Every row gives one point. Two turns around zero, p and q, are shown by what they do to some points. Write where each new point lands after one turn and then the other. Backwards means that the second turn is done in reverse. Each puzzle has new turns, and all numbers are rounded.

Turn p:
[3.0 3.2] => [-0.2 -4.4]
[-0.3 -2.9] => [-1.7  2.4]
[-2.7 -0.3] => [1.8 2.0]
Turn q:
[1.4 3.0] => [0.1 3.3]
[ 0.4 -2.5] => [ 1.3 -2.1]
[4.4 1.2] => [3.6 2.8]
[-3.3 -1.5] => [-2.5 -2.7]
[-2.8 -0.1] => [-2.5 -1.2]
Where do these land?
q, then p: [-0.9 -2.1] => [-1.5  1.7]
q, then p: [-1.0  2.5] => [ 2.7 -0.2]
p, then q backwards: [ 0.3 -3.6] => [-1.4  3.3]
q, then p: [4.5 1.9] => [-0.3 -4.9]
q, then p: [-2.8  1.3] => [2.4 1.9]

Turn p:
[ 2.1 -1.1 -3.1] => [-0.2  3.9  0.6]
[ 0.0 -2.5 -1.7] => [-2.2  1.8  0.9]
[-2.0  2.1 -1.1] => [ 1.6 -1.1  2.4]
[-0.1  1.5  5.9] => [ 0.8 -4.6 -3.9]
Turn q:
[-0.9  0.7 -0.3] => [-0.6 -0.4 -0.9]
[0.6 2.8 0.5] => [ 1.5  0.1 -2.5]
[ 3.9 -3.8  1.8] => [2.4 2.4 4.6]
[ 0.2 -3.1 -2.9] => [-1.0 -2.4  3.4]
[-3.9  3.4  0.9] => [-2.4  0.3 -4.6]
Where do these land?
p, then q: [ 0.0 -1.5  2.2] => [-2.0 -1.5  0.7]
p, then q: [2.4 0.7 3.1] => [ 0.5 -3.6  1.6]
q, then p: [ 0.8 -2.8 -1.6] => [-1.5 -2.1 -2.1]
p, then q backwards: [-3.3  3.5 -3.7] => [ 4.6 -3.8 -1.2]

Turn p:
[ 1.5 -1.5  0.5 -2.4  1.8  2.3] => [ 2.3 -3.3 -0.3  0.4  1.6 -0.5]
[ 2.0 -0.8  0.1  2.8  1.5  0.1] => [-2.7 -1.1  0.6 -1.1  1.8 -1.2]
[1.1 0.6 2.3 0.1 1.3 2.1] => [ 1.3 -0.9  1.2 -1.7  2.4  0.1]
[ 2.6 -1.5  2.6  2.0 -2.9  1.7] => [-0.2  1.9  1.8  1.3  4.2 -2.1]
[ 2.0  2.7  1.5 -3.1 -2.5 -3.8] => [ 2.2  1.6  4.3  1.0 -3.7 -1.6]
[-6.5  2.7  0.1  0.1 -0.1  0.1] => [ 0.9  3.1 -2.2 -1.9 -1.9  5.2]
[-0.3  1.0 -1.0  1.4  2.1  2.3] => [-0.4 -0.9 -1.9 -2.8  1.1  0.1]
[-3.3 -1.3 -6.2 -3.2 -1.5  2.5] => [ 2.2 -0.1 -7.3  2.3 -2.4 -0.2]
[ 0.8 -1.9  0.2  2.1  0.3 -7.3] => [-5.6 -0.3  3.8  2.5 -3.1  0.4]
Turn q:
[ 1.1  2.0 -1.2 -3.6  0.5 -1.7] => [-0.6  4.3  1.2 -0.5  1.6 -0.4]
[-1.8 -0.8 -1.3  1.9  3.7  3.4] => [-1.7 -3.4  3.8  0.8 -2.0  0.5]
[-2.9  1.6  1.5  1.3 -1.7  2.4] => [-2.0 -1.2 -2.1  3.0 -2.2 -0.1]
[ 2.1  1.1  0.7 -2.2 -2.4  2.3] => [-0.1  2.6 -1.5 -0.9 -2.6 -2.4]
[-1.1 -0.5 -3.7  2.9  0.5  1.1] => [-2.2 -3.7  1.4 -0.2  1.3 -1.6]
[ 1.5  2.0 -0.5 -0.2  1.1 -8.8] => [ 0.4  3.1 -1.1 -2.2  7.2  4.2]
[-0.8 -6.7  1.7 -4.1 -0.2  1.9] => [ 6.9  0.0  2.3  2.3 -2.4 -2.4]
[ 0.1  2.0  0.4  2.3 -0.3 -2.9] => [-1.5 -0.3 -2.1 -0.8  2.3  2.3]
[ 1.9 -0.8  2.3  1.6 -1.1  2.3] => [ 0.8 -1.3 -1.9 -1.5 -3.2 -0.1]
Where do these land?
q, then p: [-1.9  2.5  4.2 -1.5 -1.3 -1.1] => [-0.7  2.5 -3.2 -3.3  0.4 -2.2]
q, then p: [ 4.7  0.0 -2.5  0.4  1.4 -0.8] => [ 4.0 -2.2  1.6  0.9 -2.0  1.5]
p, then q: [-3.1  2.5  2.7 -1.7 -3.8  3.2] => [-3.8  2.8  0.5 -4.7 -2.4  0.2]
q, then p: [ 1.4 -0.8 -3.3  1.6  4.9  0.4] => [ 2.9 -1.6  2.6  2.0  2.3  3.6]
q, then p: [-0.3  0.8  1.2 -2.5  0.5 -2.5] => [ 0.7  0.1  0.1 -3.7  0.4 -0.9]
p, then q: [ 3.1 -1.9 -1.3  4.6  2.2 -0.8] => [ 1.8 -0.9  2.0  4.9  2.5  1.9]
p, then q: [ 1.2 -4.1 -0.8  0.6  0.8  1.7] => [ 0.7 -3.3  2.7  0.0  1.7  1.1]
q, then p: [-5.0  1.0 -0.3 -1.5 -4.6  0.0] => [-6.3  1.3 -1.3 -2.2 -1.4 -0.1]

Turn p:
[ 3.3 -2.2  1.8  2.5 -4.4  0.7 -1.4  0.7] => [-2.2 -3.2 -2.8  2.6 -1.3 -2.6  0.2 -3.0]
[-0.6  1.1  0.3  0.5  2.1  3.5  1.6  3.7] => [ 2.1  3.9 -2.8 -0.5 -0.6 -2.1  0.2  1.6]
[ 0.1 -2.5  0.1  0.1 -2.6 -0.1 -2.3  1.5] => [ 0.5 -1.6 -0.1  1.6 -2.7 -0.9 -0.7 -2.7]
[-2.4  1.9  4.3  1.1  1.1 -5.0 -0.1  0.0] => [-1.9  0.8 -0.1  1.6 -1.4  5.7  3.5  1.2]
[ 0.2  1.6  0.4 -2.4  0.2 -5.4  1.8 -1.8] => [-3.2 -0.6  1.8 -0.4  0.6  4.9 -1.6  1.8]
[-0.9 -2.8 -2.8 -2.8  4.9  3.5 -1.6 -1.6] => [ 5.0  0.6  1.7 -5.6  1.4 -1.0 -0.7 -1.6]
[ 3.2  3.9 -4.2 -0.8  1.3 -3.0 -0.9 -0.3] => [ 0.9 -0.5  0.6  2.2  4.9  2.7 -4.0  1.3]
[-0.7 -2.7 -2.3 -2.3 -1.8  2.0  3.8  0.1] => [-1.8  1.4  1.9 -2.6 -1.7 -3.6 -3.0  0.0]
[-1.4  0.2  3.4 -1.3  2.4  1.7 -1.0 -1.4] => [ 1.7 -0.8 -0.9 -3.0 -1.0  1.0  3.0  1.4]
[ 1.2  2.3 -0.8  5.3  0.4 -0.8  4.6  2.8] => [-3.4  5.2 -2.4  3.3  2.7 -1.1  0.4  0.5]
[-2.0 -0.8 -0.2  0.1 -3.8  3.0 -4.5 -3.8] => [ 2.1 -5.3  3.3  0.7 -1.1 -3.3  2.6 -0.6]
Turn q:
[-2.8  1.9  2.9  2.6 -3.4 -0.5  3.4 -1.5] => [ 4.4 -0.9 -2.4  2.3  2.3 -0.8 -0.5  3.8]
[ 3.3 -0.5 -1.0  0.3 -0.4 -0.4  2.4  2.3] => [ 2.8 -0.6  2.7 -1.7 -1.4  0.9 -0.8 -1.4]
[ 1.7 -4.2 -0.9  2.0  1.9  2.9 -2.5  0.6] => [-1.5  0.8  2.4  0.8 -2.4 -3.1  3.1 -3.1]
[-0.5  2.4  5.1  1.7 -2.9 -0.7 -1.3  0.3] => [2.2 2.6 0.1 1.8 5.0 0.1 0.7 2.2]
[ 1.1  2.9  2.2 -1.6  1.2  2.7  1.9 -3.5] => [-0.9 -0.8  1.1 -0.8 -0.4  1.4  1.8  5.7]
[ 3.4  3.4  0.9  0.3  1.3 -2.4 -1.8 -4.7] => [-3.3 -0.9  3.3 -1.8  3.3 -1.2 -2.2  3.7]
[-3.5 -2.7 -2.0 -3.2  1.4 -3.6  1.4  2.2] => [-0.8 -3.1 -3.8  0.2 -0.6  3.1 -1.3 -4.4]
[-0.5 -0.4 -3.7  0.5  4.5  0.9 -3.6  1.6] => [-3.9  1.1 -1.1 -3.5 -1.7 -2.3  1.2 -3.4]
[-2.2 -2.8 -3.5 -2.6 -3.5  1.2  0.2  2.7] => [ 0.9  1.9 -2.3  2.6 -4.3  2.0 -1.9 -3.1]
Where do these land?
q, then p: [-1.3  2.2  1.0  1.8  3.1  2.7 -1.7  3.2] => [-1.7  1.6  1.4 -1.6  1.3  1.1 -3.3  4.1]
p, then q: [ 2.5 -2.3 -0.3 -2.9  3.2 -0.9 -3.0 -2.0] => [-4.2 -0.3  3.0  1.6 -3.1  1.5  1.8  0.3]
q, then p: [ 0.7  3.5  2.4  2.9 -0.1  1.4 -3.5  4.0] => [ 0.0  0.9 -1.4 -1.1  3.2  3.4 -1.6  5.4]
p, then q backwards: [-3.0 -2.6 -2.4 -1.1 -3.0 -2.0  1.0 -0.5] => [ 4.6 -2.3 -2.4 -0.8 -0.5  0.5 -1.5 -0.9]
p, then q backwards: [-1.0 -0.8 -2.1 -1.5  0.6 -1.9 -1.9 -6.0] => [ 5.1 -0.7  2.3 -0.6  2.8 -3.1  1.5  0.1]
q, then p: [ 0.3 -2.7 -1.3  3.2 -2.5 -1.0  4.2 -1.5] => [-2.1 -2.6 -2.0  1.7  0.3  0.8 -0.6 -5.2]
p, then q: [ 0.4  1.6 -0.3 -2.8  4.0 -3.7 -2.3 -1.3] => [-1.3  2.2  2.4 -0.5 -3.3  0.7  4.8  0.7]
p, then q: [-0.4  0.9  4.6 -0.3 -1.9  3.0  2.8  3.2] => [ 3.1  1.5 -2.7 -0.5 -1.3  0.8 -5.2 -2.0]
p, then q backwards: [ 1.7  0.2 -1.6  0.7 -3.5  2.5  4.4  0.9] => [-1.0  0.8 -2.7  2.7 -0.4 -0.1 -3.7 -3.9]
